Each row is a point. Examples show where two turns around zero, p and q, send a point. Write where each new point lands after one turn and then the other. Backwards means that the second turn is done in reverse. Each puzzle has new turns, and all numbers are rounded.

Turn p:
[-25  10] => [-16 -21]
[ 44 -10] => [22 40]
[-14 -36] => [ 31 -23]
[ 4 29] => [-27  12]
[-9  6] => [-8 -7]
Turn q:
[20 -4] => [20 -6]
[ 14 -24] => [ 12 -25]
[-34  28] => [-32  31]
Where do these land?
p, then q: [-11   6] => [-9 -8]
p, then q backwards: [-1 48] => [-47   8]
q, then p: [ -2 -20] => [18 -9]
p, then q backwards: [ 14 -34] => [36  7]

Turn p:
[ 10 -18  33] => [-6 16 35]
[ 43   3 -19] => [ 42 -19   9]
[-5 16 -8] => [  5   3 -18]
[ -3 -17  -3] => [-10 -11   9]
[-12  37   3] => [  6  24 -30]
[-32 -22  -7] => [-36 -14  -4]
Turn q:
[ 3 18 34] => [ 7 25 29]
[  5   2 -42] => [  9 -37 -18]
[  7 -28  21] => [-32  15   3]
[-15   8 -13] => [ 16  -3 -14]
Where do these land?
p, then q backwards: [ 6  6 22] => [-6  7 22]
p, then q: [ 25  -1 -26] => [-33 -14   6]
p, then q backwards: [-48  14   9] => [-16 -47  10]
p, then q: [ 17 -18  -4] => [-20  12   8]

Turn p:
[-19  20  19   6] => [-24   4  15  19]
[-15  20  -3 -36] => [ -2  19 -23  33]
[-19 -36 -14 -12] => [ 15  36  -4 -21]
[25 26 15 -7] => [  5 -29  -1  27]
[  3 -17  12  31] => [ -3  -9  28 -23]
[ 12 -22 -31  13] => [  9  -5 -15 -38]
[13  9  1  6] => [ -1 -17  -1   2]
Turn q:
[-12 -33   7   1] => [18 -5 30  3]
[ 41  15 -15  -1] => [-19 -28 -29 -13]
[-2  7  7 -7] => [ 2  9 -5 -7]
[-18 -11 -17  -3] => [-12   5  23   6]
[-15 -19  -3  24] => [ 9 -5 18 27]
[ 28  48  14 -26] => [ -9  13 -50 -35]
[-22  -7   7  11] => [11 13 12 17]
Where do these land?
p, then q: [-20  14 -18   8] => [-17  22  12   8]
p, then q backwards: [ 13  12   4 -14] => [ 5 -1  4 22]
q, then p backwards: [-21 -36  46 -13] => [ 15 -55  25 -13]
q, then p backwards: [ 19  15 -12  19] => [  8  29 -13  -4]
p, then q backwards: [  9  -4 -20   0] => [17  9 10 -6]
